Every row gives one point. Examples show where two turns around zero, p and q, send a point. Where does a point land after both, in the order given? Backwards means that the second turn is done in reverse. Each puzzle has new turns, and all numbers are rounded.

Turn p:
.18	.38	.20 => .26	.24	.30
.25	.23	-.25 => .34	.19	-.17
-.48	-.70	-.62 => -.60	-.32	-.80
-.10	.24	.38 => -.06	.16	.43
.14	-.15	.28 => .05	-.25	.23
Turn q:
-.60	-.60	-.20 => .27	-.71	-.43
.17	.36	.42 => -.46	.23	.27
.10	.21	-.41 => .24	.36	-.20
.33	.03	.19 => -.05	.12	.36
Where do these land?
q, then p: .50	-.57	-.43 => .71	-.40	.31
p, then q: .27	.32	-.19 => .06	.42	.19
q, then p: .14	-.32	.27 => -.11	-.34	.25
p, then q: -.33	.36	.18 => -.49	.12	-.14
q, then p backwards: -.58	.21	.17 => -.37	-.42	-.31

Turn p:
-.07	-.34	.36 => .44	-.20	.12
.24	-.33	-.36 => .02	-.11	-.53
-.29	.56	.35 => -.18	.22	.66
.61	.27	-.15 => -.06	.59	-.34
-.48	-.16	-.19 => -.21	-.49	.08
Turn q:
-.68	.21	.53 => .40	.29	.74
.33	.12	-.35 => -.04	-.02	-.49
.46	.04	.06 => .08	-.38	-.26
-.11	-.37	-.25 => -.45	.11	.01
Where do these land?
q, then p: .52	.46	.24 => .20	.07	-.70
p, then q: -.58	-.10	-.15 => -.38	-.08	.46
p, then q: .28	.11	-.13 => .13	.24	-.18
q, then p: -.52	-.51	-.29 => -.24	-.12	.74
p, then q: .30	.03	.33 => .31	-.19	-.27

Turn p:
.18	-.08	-.19	.17 => .27	-.13	.05	.09
-.02	-.26	.75	-.59 => -.91	-.33	-.14	-.14
-.09	-.15	-.16	-.31 => .00	-.08	-.31	-.23
-.21	.09	-.05	.24 => .09	.27	.00	.17
.07	-.24	-.20	.22 => .27	-.13	-.11	.22
.06	.63	-.16	.27 => .28	.40	.49	-.11
Turn q:
-.49	-.23	-.18	-.23 => -.20	-.05	-.30	-.49
.13	.32	.46	-.19 => -.08	.26	.54	.04
.04	-.08	-.42	.20 => .11	-.08	-.42	.16
-.06	-.13	.48	.54 => -.26	-.54	.33	.27
.35	-.23	-.04	-.05 => .41	-.10	.04	.02
.04	.35	-.30	-.27 => .04	.50	-.19	.01
Where do these land?
q, then p: -.19	.41	-.39	.00 => .34	.47	.05	-.13
p, then q backwards: .18	-.01	-.23	-.03 => .13	-.25	.00	-.08
p, then q: -.02	-.11	.52	-.20 => -.42	-.19	-.16	-.29
p, then q: .40	.43	-.18	.41 => .18	-.07	.68	.20
p, then q: -.04	-.49	-.24	.34 => .29	-.28	-.29	.41
p, then q: -.32	.11	.46	-.18 => -.55	.13	-.15	-.15
p, then q: -.01	-.34	.06	-.34 => .06	-.09	-.38	-.28

Turn p:
.19	-.18	.40	-.14	.11	-.24 => .02	.06	.06	.02	.37	-.42
.22	.07	-.13	.24	.54	.10 => .24	.50	-.15	.25	.05	.18
-.40	.13	-.01	.01	.25	.00 => -.06	.06	-.37	.08	-.28	-.10
.29	.41	-.10	-.23	-.17	-.32 => .02	.25	.37	-.45	-.15	-.14
-.27	.04	-.04	.24	-.34	.33 => -.11	-.38	.08	.23	-.29	.24
-.40	-.05	-.31	.27	-.30	.03 => .15	-.44	-.14	-.04	-.35	.26
.37	-.43	.19	-.39	-.09	.12 => -.27	-.06	.15	-.08	.65	.00
Turn q:
.10	-.23	-.03	-.14	.15	.37 => .23	-.09	.25	-.14	.28	.15
.10	-.20	-.03	-.41	.00	-.03 => .22	.03	.29	.03	.10	-.27
-.49	.08	-.03	-.02	-.08	-.24 => -.38	-.18	.03	-.09	-.28	-.22
.30	.30	.24	.07	-.06	.74 => .30	.33	-.20	-.53	.29	.43
.11	.10	.40	.29	.03	.12 => -.20	.32	-.15	-.02	.16	.30
.00	-.44	.07	.26	-.06	-.49 => -.25	.03	.24	.59	-.19	.07
-.10	-.05	-.25	-.46	.11	-.47 => .04	-.22	.12	.22	-.06	-.64
.15	.14	-.02	.48	.21	.08 => -.06	-.07	-.36	.14	.13	.38
-.17	.32	-.34	-.07	-.30	-.08 => .10	-.15	-.22	-.19	-.44	-.20
Where do these land?
p, then q backwards: .17	.12	-.14	.36	.11	-.14 => .34	-.12	-.11	-.08	-.25	.10
q, then p: -.12	-.13	-.25	.05	.26	.02 => .09	-.13	-.18	.13	.29	.04
q, then p: -.75	.13	-.11	-.25	-.41	-.18 => -.21	-.64	.02	-.48	.00	-.42
q, then p: .20	-.19	.23	.43	.28	.10 => -.07	.17	-.21	.47	-.15	.28
q, then p backwards: .15	.27	-.04	.34	.28	.09 => -.19	-.39	-.20	-.05	.22	.16
p, then q: .15	.05	-.06	-.10	-.67	.08 => -.22	.28	.55	-.16	.20	.01
p, then q: .08	-.24	.28	-.64	.09	-.18 => -.31	-.39	-.01	.09	.20	-.54
q, then p: .12	-.01	.09	-.19	.07	.20 => -.07	.28	.01	-.01	.09	-.10

Turn p:
.22	.22	.16	-.04	-.21	-.75	.03	-.03 => .16	.11	-.14	.09	.15	-.31	.65	-.36
-.17	-.17	-.47	.12	-.29	.13	-.32	.15 => .06	-.55	-.25	-.25	-.09	-.12	-.21	.16
.08	.17	.24	.18	-.25	.27	-.31	.11 => -.07	-.03	-.10	.19	.29	-.32	-.20	.29
-.27	.21	.16	-.32	.28	-.07	.12	.12 => -.35	.38	-.07	-.15	-.05	.09	-.01	-.22
.24	-.39	-.33	.14	.21	-.27	-.26	.25 => .08	-.38	-.28	-.07	-.07	.35	.40	.26
-.20	.19	.25	.32	.21	.14	.11	.10 => -.28	.11	-.05	.42	-.01	.07	-.22	-.08
.14	-.53	.19	-.05	.22	.04	.03	-.24 => -.03	-.07	.49	-.02	.07	.35	.20	.19
-.03	.01	-.53	-.25	-.58	.17	.20	.17 => .31	-.15	-.10	-.42	-.49	-.44	-.21	.06
-.09	-.08	.16	-.14	.25	.22	.05	-.44 => -.01	.16	.40	-.07	.20	.28	-.21	-.10
-.19	.22	.16	.13	.22	.02	.20	.11 => -.23	.21	-.08	.26	-.10	.08	-.12	-.18
.28	.15	.00	-.08	-.06	.12	.15	-.29 => .37	.23	.17	.02	.07	-.03	-.08	-.01
Turn q:
-.50	-.01	.22	.15	-.13	.13	-.15	.02 => -.19	.08	.27	.25	.26	-.28	-.23	-.02
.08	-.23	.26	-.04	.37	.08	.06	-.23 => .13	-.30	.14	-.13	-.17	-.09	-.08	-.38
.03	-.07	-.55	.29	-.01	.10	.07	-.24 => .13	.00	-.11	.53	-.20	.26	.21	.00
.04	-.05	-.02	-.13	.62	-.18	-.29	-.22 => .54	.04	-.05	-.12	-.08	.03	-.25	-.43
-.21	-.07	-.04	-.24	.09	-.34	.09	-.07 => .33	.05	-.05	-.06	.00	-.34	.06	.08
.25	-.11	-.60	-.24	-.19	.21	.12	-.07 => -.06	-.08	-.62	.24	-.23	.15	.24	.11
.27	.20	.03	-.27	-.21	.19	.09	.67 => -.39	-.03	-.36	-.42	.40	.20	.14	.22
.25	.16	.17	.50	-.16	.21	.15	.49 => -.41	-.12	.31	-.10	.31	.51	.17	.18
-.20	-.08	.16	.02	-.19	-.28	.02	-.18 => .08	.06	.23	.03	-.13	-.30	-.07	.21
.20	-.14	.09	.18	-.36	.09	-.12	.05 => -.28	-.12	.07	.04	-.13	.18	-.17	.28
-.21	.41	.28	-.23	.17	-.22	-.03	-.23 => .12	.44	.16	-.27	-.03	-.33	.00	-.24
Where do these land?
q, then p: .13	-.12	.42	-.30	.14	-.34	.01	-.19 => .08	.13	.10	-.39	.17	-.26	.42	.06
q, then p: -.13	-.12	-.21	-.09	.18	.02	-.12	-.23 => .33	-.19	-.04	.12	.13	.00	.06	-.01
q, then p: -.18	.31	-.15	.43	.05	.09	-.10	.08 => -.08	.20	-.02	.42	.14	.12	-.33	-.03
p, then q backwards: -.14	.23	-.36	.17	.09	.05	-.02	.37 => .24	-.19	-.26	-.34	-.10	.19	-.22	-.12
q, then p: .09	.20	-.08	.37	.26	-.04	.38	.06 => .05	.34	.40	.27	-.18	.05	-.14	.06
p, then q: -.20	-.43	.38	-.40	-.51	.56	-.12	.29 => .16	.09	.09	-.45	.64	-.51	-.35	.40
q, then p: -.01	-.09	-.05	-.14	-.16	-.35	.04	-.29 => .13	-.01	-.17	.03	-.08	-.36	.28	.06
q, then p: .41	.25	.28	-.25	.00	-.13	.21	-.27 => .08	.23	.19	-.40	-.10	-.46	.01	-.16
p, then q backwards: .02	-.24	-.23	.20	-.04	.12	-.29	.17 => .19	-.41	-.07	-.04	-.15	-.02	.03	.22

Turn p:
-.25	.27	-.05	-.16	-.10	.09	-.17	.22	-.07 => -.42	-.03	.00	.06	-.04	-.08	-.21	.08	-.14
-.11	-.19	.33	-.07	-.12	-.11	.11	.18	-.02 => .00	-.12	.24	.01	-.01	.09	-.14	.19	.31
.11	.11	-.08	-.08	-.27	-.05	.14	-.15	-.04 => -.05	-.15	.05	.00	-.22	.17	.15	-.14	-.09
.02	-.06	.27	-.24	-.10	-.01	-.01	-.11	-.12 => .01	-.02	.24	-.20	-.11	.18	-.05	.17	-.02
.14	-.14	-.12	-.20	.20	-.12	.11	-.02	-.17 => .22	.06	-.07	-.21	-.26	-.12	-.09	-.04	.05
-.08	-.24	.10	-.03	-.06	.20	.15	-.17	-.14 => -.01	.13	.00	-.16	-.09	.16	.21	.19	.18
-.07	-.25	.01	.40	-.05	.04	-.32	-.15	.75 => .03	.02	.21	.09	.79	-.16	.38	-.26	.09
.10	-.14	-.12	.15	-.06	-.05	-.03	-.14	-.22 => .12	-.14	-.24	-.15	-.02	.08	.13	.02	.01
-.11	.31	-.13	-.06	.12	-.11	.16	-.01	-.12 => -.02	-.02	-.07	.20	-.29	-.16	-.03	.06	-.19
.14	-.06	-.07	.07	.06	.09	.00	.26	.25 => .00	.14	-.02	.11	.17	-.03	-.13	-.27	.16
.06	.64	-.06	.02	-.17	.13	-.03	-.01	.00 => -.26	-.01	-.04	.33	-.11	.18	-.05	-.11	-.47
.06	-.25	-.09	.21	.56	-.10	-.10	.11	-.10 => .40	.16	-.32	-.07	.17	-.32	-.16	.11	.11
Turn q:
-.22	-.16	.12	.09	.24	.21	-.18	-.16	-.22 => .01	.15	.13	-.10	.42	-.09	-.23	-.14	.05
.36	.03	.04	-.14	-.10	.10	.17	.18	.11 => .10	.15	-.14	.11	-.27	.08	.06	.32	.05
-.12	-.06	.14	-.21	.15	.03	.32	.35	.11 => .03	.15	-.17	.23	.16	-.15	.37	.22	-.05
-.04	-.09	-.09	.02	.19	.06	-.19	-.22	.17 => -.07	-.07	-.07	.12	.14	.05	-.31	-.12	-.11
.02	-.08	-.13	-.35	-.05	.10	.22	.07	-.01 => -.21	.26	-.01	.12	-.11	-.07	.13	.17	-.15
-.15	.02	-.08	.25	.06	.21	-.07	.16	.10 => .05	-.24	.11	.04	.21	-.11	-.09	.19	.03
.14	.31	-.12	-.07	.05	.10	.24	.05	.11 => .17	.01	.14	.28	-.22	-.01	.08	.15	-.14
.19	.31	.12	.07	-.19	-.33	-.03	.17	.01 => .28	-.19	-.09	-.18	-.31	.10	.25	-.04	.02
-.19	-.29	.05	.44	.03	-.33	.06	-.37	-.15 => -.22	-.17	.12	-.03	.22	.22	.02	-.49	.40
.08	.14	.16	-.05	-.47	-.24	-.10	-.13	-.01 => .01	-.07	-.12	-.27	-.44	-.10	.05	-.21	.13
-.07	-.14	-.21	-.04	.09	.09	-.44	-.10	-.21 => -.15	.02	.10	-.31	.20	.08	-.32	-.04	-.22
Where do these land?
p, then q: -.19	-.01	.38	.02	.31	.01	-.09	.16	-.13 => .31	-.20	-.17	-.21	.13	.08	.08	.24	-.17
q, then p: -.34	.00	.01	.04	.38	-.18	-.13	.06	-.03 => .36	.24	-.16	-.13	-.15	-.12	.06	.21	-.04
q, then p: .09	-.44	-.15	-.09	-.34	.04	-.10	.29	-.18 => -.47	.11	.19	.06	-.17	-.31	-.22	.00	.16
p, then q backwards: .25	.02	-.16	.02	-.01	.13	.05	-.32	.08 => .02	.14	.10	-.19	.13	-.33	.03	.02	-.16
q, then p: .11	.04	.00	-.03	-.22	-.13	.22	-.10	.09 => -.15	-.14	.06	.12	.01	.11	.24	-.09	.10
q, then p: .07	-.18	-.20	-.09	-.34	-.02	.10	.03	-.38 => -.37	.03	.38	.15	-.16	.00	-.06	.15	.04
p, then q: .15	.14	-.10	-.19	-.14	-.03	-.01	-.12	.25 => .02	.22	.08	-.02	-.03	-.10	-.06	-.29	.18
q, then p: -.22	.14	.05	.03	.31	.14	.05	.41	-.08 => .40	.13	-.12	.13	-.17	-.03	-.32	.04	.13
q, then p backwards: -.14	.14	.23	-.16	.40	.07	-.01	.03	.07 => .16	.12	-.04	.28	.33	-.02	-.12	-.09	.20
q, then p backwards: .36	-.10	-.16	.24	-.22	-.14	.12	-.24	.19 => .07	.04	.07	-.06	-.35	.00	.36	.29	-.23
p, then q: -.10	.21	.15	.13	.14	-.05	-.28	.11	-.13 => .06	-.06	.07	-.26	.29	.18	.03	.11	-.13
p, then q: -.04	.03	-.06	.09	-.27	.15	.09	-.30	.25 => .01	.17	.19	.32	.06	-.14	.14	-.08	.23
